Every row gives one point. The points of each table are mixes of a few directions, plus a little noise. How many directions does each table use, and how many do they share? Where both have some left over, give the other angles between the two spaces (their principal angles), to ten degrees, smallest first.

First (5 x 2):
[[-60   9]
 [ 83 -13]
 [-41   5]
 [  6   1]
 [ 14  -4]]
Second (4 x 2):
[[  5  16]
 [  7  18]
 [-29 -80]
 [ 17  46]]
Directions: first 1, second 1, shared 0; angles 80

First (9 x 6):
[[ -18  -31    1  -19  -12  -32]
 [  69   57   65  -20  -27   15]
 [ -14  -13    8   17   23   38]
 [   0   75  -55   29  -25   -5]
 [ -36   44 -104   41   -4  -19]
 [  16  -53   46  -48   -7  -40]
 [  61   -3   32  -16   31   10]
 [ -44  -22   -3   24   14   37]
 [ -34  -54   12   -9    7   -5]]
Second (6 x 6):
[[  4  21   3  12  -1  23]
 [  3  17   2   9   1  16]
 [-12 -61 -12 -34  -2 -65]
 [-11 -55 -10 -30  -1 -56]
 [ 23 102  20  58   2 107]
 [ -5 -23  -5 -15   0 -25]]
Directions: first 4, second 1, shared 1

First (10 x 9):
[[   1  -19    8   -7    7   22    0    5  -10]
 [  -3  104  -44   40  -41 -121   -2  -29   56]
 [   0   -4    1   -1    1    4    0    1   -2]
 [   1  -29   12  -10   11   33    0    7  -15]
 [   0  -10    5   -3    3   12    1    2   -5]
 [  -1    6   -2    2   -2   -7    0   -1    4]
 [   0  -11    5   -4    4   12    0    3   -6]
 [   0   -8    4   -3    3    9   -1    2   -4]
 [   1  -22   10   -8    9   26    1    6  -12]
 [   0   -7    3   -2    2    8    1    2   -4]]
Second (9 x 9):
[[ -1  18  -8   6  -8 -21   0  -5  10]
 [ 17 -23  18  15  37  29   0  -4 -14]
 [ 23  -2  13  32  41   5  -1 -14  -3]
 [  2   8  -3   6   0 -10   0  -4   4]
 [-31   1 -17 -45 -56  -6   1  20   4]
 [ 26  18   6  45  40 -17  -1 -21   7]
 [-29  -6 -13 -45 -50   2   1  20   0]
 [-29 -12 -10 -47 -47  10   1  22  -3]
 [ 23  -3  13  32  42   7  -1 -14  -4]]
Directions: first 1, second 2, shared 1

First (10 x 14):
[[ 48 -12 -35   5  -1  24  16  44  12 -44  18  43  14 -52]
 [-11  39 -22 -41  -1  20  -1 -37  -8  28 -24 -55 -24  83]
 [ 54  39   9  32 -27 -76  55 -38 -62  46 -12 -96  18  13]
 [ -6 -17  29 -40  14  21 -49  20  73 -31  13  48  16   0]
 [  7  25 -58 -30  19  74  26 -20  -3 -16 -22  15 -33  53]
 [-43 -23  50   3  23   1 -28 -17  30  -3  -3  46  -7   2]
 [ -3  18  47 -36   9 -20 -22 -42  34  21 -16 -32   4  64]
 [ 46 -36  -5  49   8   7  38  34   2 -50  17  82  19 -85]
 [-45 -45   2  51 -11 -21 -15  43 -26   0  25  29   3 -82]
 [-38  13 -21   4 -31 -34 -18  10 -51  48   4 -79  -6   4]]
Second (8 x 14):
[[ -10   36  -42  -31   -7   21    4  -17  -21   22  -14  -50  -22   58]
 [ -43   32  -40  -30    1   35   -3  -33  -30   32  -28  -46  -40   75]
 [  69   14   -7   -3  -16  -21   11   24   12  -15   14  -23   33  -24]
 [-113  -54   54   43   41   18  -25  -25    1    4   -8   93  -38  -18]
 [  76   27  -26  -20  -24  -17   15   24    4   -7   10  -49   32   -4]
 [ -40  -21   21   16   14    6   -8   -9    1   -1   -4   37  -15   -8]
 [ 109  -29   40   32  -19  -57   14   55   45  -51   40   36   76 -107]
 [ -47    0   -3   -3    9   20   -7  -21  -12   14  -12    3  -27   28]]
Directions: first 5, second 2, shared 2

First (11 x 20):
[[ -12   29    8   35  -13    7  -33   21   25  -23  -41  -39   -2  -39
     8   23   10  -57   37   -5]
 [ -15   41   15   42  -18    6  -46   24   33  -31  -56  -53    0  -56
     8   28   15  -81   53   -8]
 [  -5   -3  -10   14    0    8   -2   12    6   -6   -7   -3   -5   -2
     9   10   -3   -1    0    2]
 [   7  -32  -18  -20   12    2   30   -8  -18   16   34   35   -4   37
     1  -11  -12   56  -38    8]
 [   0  -44  -38    2   15   16   32   11  -13    9   29   36  -13   39
    18    4  -20   65  -46   13]
 [ -13   72   45   33  -29  -10  -64   11   37  -32  -70  -74   11  -79
    -9   18   29 -121   83  -18]
 [  17    2   27  -51    3  -25   15  -39  -25   25   30   19   15   18
   -29  -36    6   17   -8   -6]
 [  19   -1   27  -57    4  -27   20  -44  -29   29   36   25   16   23
   -31  -41    6   24  -13   -5]
 [   5  -23  -13  -14    9    2   21   -6  -14   12   24   25   -3   26
     1   -8   -8   39  -27    6]
 [ -11  -29  -41   33    8   26   11   32    8  -11   -2    9  -18   14
    29   27  -16   29  -23   12]
 [   7  -13   -2  -19    6   -4   16  -12  -13   13   21   20    2   20
    -6  -13   -4   28  -18    2]]
Second (9 x 20):
[[-36 -19  36 -13   4 -18 -60 -17 -34  46  17  20  17  37 -50  27  19   4
  -17 -41]
 [-49  10  40  26 -12  -9 -93   7  -5  17 -26 -23  14  -6 -39  52  28 -58
   21 -46]
 [ 23   3 -20  -4   2   7  44   2   9 -17   2   3  -8  -8  24 -23 -13  17
   -2  23]
 [ 27 -11 -21 -21   8   1  54  -8  -3  -4  23  23  -8  13  17 -31 -15  44
  -19  24]
 [  6  27 -10  30 -11  12   2  21  33 -36 -36 -33  -8 -42  28   8  -1 -41
   32  14]
 [  5  40 -13  45 -16  15  -4  32  46 -49 -55 -52 -10 -62  38  11   1 -63
   50  16]
 [ -3 -19   7 -20   6  -9  -1 -14 -22  25  26  24   6  28 -19  -2   1  27
  -21  -9]
 [-15 -33  18 -35  11 -15 -17 -26 -41  46  42  40  12  55 -39   0   5  43
  -38 -23]
 [ 42   2 -38  -7   5  13  74   4  18 -30   5   3 -15 -15  43 -38 -22  27
   -2  42]]
Directions: first 2, second 2, shared 1; angles 70

First (10 x 32):
[[  33  -46   11  -71   56   -2   52    2   19  -39    1   24   30  -32
    10  -16  -23   27  -49   -5   10  -37   44   23   -5  -77  -21    0
    -2 -108    7   36]
 [ -10   36  -44   60  -27  -11   -8    3  -11   52  -28  -15  -11   24
    -2   -9   -6  -14   75   16   19   46  -23  -28   11   44   15  -10
   -23   67   -6   17]
 [ -20   -4    5   10   -6   19  -10    0   -1   20   19   11    8    8
    22   14   27  -33   -2  -24  -35   -4   -1   -5    6   26    4    9
    10   26  -11   -7]
 [ -29   67   21   71  -84  -13  -91   -9  -27   -9    3  -54  -66   29
   -56   24   17    8   21   31   11   33  -69   -8  -12   79   23   -1
    16  121    7  -91]
 [ -12    1  -10   15   -4    9    0    2   -1   26    3    7    7    8
    17    4   13  -23   16  -12  -17    6   -1   -9    7   20    4    3
    -1   22   -8    8]
 [ -15   35   12   38  -45   -7  -48   -5  -15   -5    1  -28  -35   15
   -30   13    9    5   11   17    6   18  -37   -4   -6   42   12   -1
     8   64    4  -48]
 [  46  -29  -10  -57   52  -21   57    3   16  -36  -25    9   20  -29
    -8  -30  -48   48  -19   20   46  -16   37   16   -6  -82  -18  -11
   -19 -105   14   48]
 [  11  -44   26  -59   40   15   29    1   15  -29   23   27   28  -23
    22    2    6    0  -58  -25  -24  -42   35   21   -3  -46  -16    9
    14  -74    0   12]
 [  25  -35   26  -63   38   -1   27   -1   13  -50    9   13   15  -28
    -2   -6  -14   29  -59   -3    5  -37   30   26  -10  -61  -17    2
     9  -86   10    6]
 [ -27   20  -36   56  -21   11   -7    4   -8   69   -6    5    5   26
    27    4   21  -47   63  -14  -21   33  -14  -30   17   57   14    0
   -12   73  -17   19]]
Second (9 x 32):
[[  -3  -44   31  -50   32   26   17    0   13  -18   35   32   29  -17
    32   12   24  -20  -59  -38  -46  -44   31   18    0  -27  -13   14
    21  -52   -6    2]
 [ -26   35  -41   70  -33    3  -17    3  -13   68  -14   -7   -7   31
    13    1   14  -38   76   -1   -6   44  -26  -33   15   65   18   -4
   -16   90  -14   11]
 [  19   34  -14   21  -20  -33  -12   -2   -8  -18  -34  -34  -31    3
   -47  -16  -37   46   29   47   60   28  -23   -3   -9   -5    5  -15
   -17   12   16   -9]
 [ -17    5  -14   25   -9   11   -4    2   -3   36    4    7    6   13
    20    5   17  -31   25  -15  -21   11   -5  -14   10   31    7    3
    -2   36  -11    8]
 [  -4   -6    2   -2    3    6    2    0    1    5    6    6    6    0
     9    3    7  -10   -4   -9  -12   -4    4    0    2    3   -1    3
     3    0   -3    2]
 [  22  -39   41  -71   35    3   18   -2   13  -63   19   13   12  -30
    -5    1   -8   30  -78   -6   -3  -47   29   32  -13  -62  -18    6
    18  -88   11   -9]
 [ -50  -49    8   -8   24   67   15    5   10   67   60   64   58    9
    98   32   79 -108  -20  -93 -120  -33   32  -11   25   41   -1   29
    26   19  -37   23]
 [  24   30   -9   12  -16  -35  -10   -3   -7  -28  -34  -35  -32   -2
   -51  -17  -41   54   19   50   64   23  -20    2  -12  -15    3  -16
   -16    0   18  -11]
 [  36   34   -4    3  -16  -47  -10   -4   -7  -50  -42  -45  -40   -8
   -70  -23  -57   78   12   66   85   22  -22    9  -18  -32    0  -20
   -18  -17   27  -16]]
Directions: first 3, second 2, shared 2

First (10 x 32):
[[ -8 -22 -28  -4  -3  -3   0  -8  13  -2  -5  15  -5 -37   8 -25   3 -13
   11  -4 -19  36 -12  14  -4 -11  18   0  -3   8  -8   0]
 [-50 -49 -16  -3  -9  -8   6 -24   3  -3 -19  43  11 -14  11   8  29  32
    3  -1  15  -4 -16   3 -20 -42  -7 -18 -11  -8 -33   8]
 [ 25  15 -15   0   6  -4 -11  -3   8  -8   1 -27  -7 -32  -2 -43 -23 -37
    5  11  -7  18  -4   7  -1  20  33  15  23   1  16   8]
 [-10   0  13  -1  -6   3   1   2  -7   5   1  15   6  27  -4  28  19  28
   -6  -3  12 -18   1  -8  -1 -11 -21  -9  -9  -9 -11  -4]
 [ 15  23  24  -2  -1  19   7  32  -7  21  20  12  -8  48  -7  50  17  23
   -5 -28 -26   7  13  -7  26   8 -36  -4 -30   7   6 -30]
 [-53 -56   6   0   7  -3  24 -11  -3   3  -9  22  10  -5  17  21  -6  17
    3  -6   6 -11   2   6  -4 -19 -17  -6 -20  17  -8   0]
 [-29 -13  23   5   8   0  12  -7 -20   2 -14  13  16  32   3  36  12  37
   -9  -4  25 -50  13 -15 -10 -11 -31 -13  -8 -15  -6   5]
 [ 20   2 -10   2  11  -7  -2  -1  17 -14   9 -51  -9 -46   5 -56 -60 -65
    8  25  -2  24  -3  18   4  33  47  28  28  27  28  11]
 [ 92  90   3  -7 -27  -1 -47  17  35 -22  42 -74 -25   3 -29 -50 -36 -70
   -8  51  19  41 -21   9  23  44  54  36  45  12  17  -6]
 [ -6   7   1  10  18   8   9   4 -39  18 -28  34  13  24   0  34  46  51
   -3 -42 -20 -44  26 -24 -14 -10 -38 -27 -14 -44  -1   6]]
Second (9 x 32):
[[ -7  -1  -3   9   0   7  -5   2 -10  -5  -1  36   3  -1  -7   8  22  30
   -3  -8  -5  -4   4  -9  -7 -18  -8  -2 -20 -10 -15   4]
 [ 22  30  10 -12  -7  18   2  20  17   1   1 -23  -1  39 -24  11  -5 -10
   10 -27   7  21 -16  -7   1  28 -10  -1   8  20  -1 -21]
 [-14   7  15   0 -17  -4  14  22   8   5   8 -51   0  23 -13  50   4   8
   -7   4  36  15   7  -1  21  12 -27   1  -4   8  -6 -23]
 [ 30  36  17 -14   3  16   7  17  16   4  -4 -54   6  35 -23  -6 -28 -32
   14 -29  17   9 -11 -12  -1  50  -2   2  30  24  15 -12]
 [ -8  -2  -6   8  -1  -3  13  23   6  -9   3 -34 -21   4  -3  30 -13 -11
    1   8  -8  31   3  23  12  14  -4   9 -15  12  10 -28]
 [ -1 -15  13 -37 -32 -23 -21 -50  14  36  16  22  25  -2  31 -28  28   0
  -12  27  35 -32 -18 -14  12 -38   3 -24  40 -14 -21  30]
 [ -8  12  18  17  15   2  20  23 -12  -4  -8 -65  12   2 -18  23 -23  -3
   -2  -7  34 -13  28 -16   3  36 -16  11   7   4  15  -1]
 [ 11   0  -9   6  17  10 -11 -11 -12  -8  -9  48   4 -13   0 -34   3   7
    5 -14 -26 -15  -1  -8 -21  -9  14   0  -5  -9   0  19]
 [-24 -67 -54  23  23 -24 -21 -46 -28 -20  -6 121 -29 -87  58 -56  14  11
   -5  46 -91 -11   4  44 -20 -74  51   4 -40 -34   4  32]]
Directions: first 5, second 5, shared 1; angles 30, 40, 50, 60

First (8 x 32):
[[  -6    1  -28   46    7  -24  -25  -50    4   -1   57   35   26    9
   -22  -29   64  -36   20   20  -30   35   15   47   10   37   73   -7
   -14  -50    0   38]
 [-104   66   19   41    1  102  -34  -37   14  -50   57  -85    2   -8
    17   14  -12   33 -100  -17   42   57   80   26   18   75   14  -14
    11   47  -63   -9]
 [  84  -54  -25  -12    1  -92   18   12  -10   39  -23   84   11   11
   -22  -26   33  -40   89   23  -47  -33  -59   -3  -10  -47   18    5
   -17  -58   52   23]
 [  72  -46  -18  -17   -1  -72   18   15  -10   33  -28   64    5    8
   -15  -17   19  -29   71   14  -33  -30  -52   -9   -8  -44    2    6
   -12  -38   41   12]
 [ -17   12   20  -18   -3   32    8   23    1  -10  -23  -37  -14   -5
    15   21  -37   28  -31  -14   24  -11   10  -24   -3   -5  -36    2
    10   34  -13  -24]
 [ -75   47   12   30    2   70  -26  -29   11  -35   41  -60    2   -3
    11   10   -5   20  -71  -12   30   43   57   20   10   57   13   -9
     8   29  -44   -4]
 [  61  -34  -10  -24   -3  -56   20   23   -8   30  -36   48   -1    5
    -7   -7    5  -17   54    8  -18  -32  -49  -15   -9  -42  -10    6
    -7  -25   36    4]
 [ -10   10   27  -41   -4   38   21   46   -2   -5  -54  -49  -24  -10
    24   34  -68   43  -36  -23   36  -27   -1  -46   -6  -28  -70    6
    16   58   -9  -40]]
Second (9 x 32):
[[-50   2  39 -56  32  49  34   0   2  22  28 -11  -1 -17  16  16  95 -56
  -62 -17  13  73  64  38 -26 -25  41   2 -36 -61 -40 -20]
 [-42 -26  56 -49  -3  73  68  -6  12  -4   3 -11  -5 -10  25  28 113 -33
  -37 -17   5  75  94  20 -13 -42  66 -15 -68 -99 -81 -16]
 [ 39  12  19  -8  -1  31  32  13  11 -17 -32 -47 -29  19  35  19 -52  39
    8 -30 -11 -67  34 -26  11 -37 -23 -14  32  -1  -5 -12]
 [-62 -15 -22  10 -16 -11 -21  -8 -10   9  74  46  13  13  -7  11 107 -69
  -35  36  30  90 -12  62 -26  43  79  22 -60 -64 -42   7]
 [ 36   3  -8  -7  15 -33 -28   2   6  20 -45   1  -4 -23 -13 -10 -66  21
   -7  -4   0 -46 -48 -21  -7 -13 -76  -7  32  73  66 -24]
 [  8  22 -44  33   6 -51 -53   5 -14   8  28  15   4  12 -15 -18 -51   1
    7  17   3 -28 -66   7   2  42 -24  19  39  51  47  12]
 [ 23 -47 -30  34 -46 -46 -37  -8  10  -4 -22  41   0   4 -15  19  -6   6
    5  38  19  -9 -63   4 -13  12 -10  -6 -36  12  15 -17]
 [ 33  42 -11  27   6   4   6  10  -9 -25  -3 -40  -9  28  14 -17 -92  54
   54 -22 -29 -75   7 -38  37   9 -21   5  71  34  16  31]
 [ 14   5  -1  15   8 -18   3 -10  -8  -6 -34  10  31 -29 -41 -41 -49  44
   65  -2 -33 -13 -11 -43  39  12 -30  -1  22  57  28  38]]
Directions: first 2, second 5, shared 0; angles 30, 60
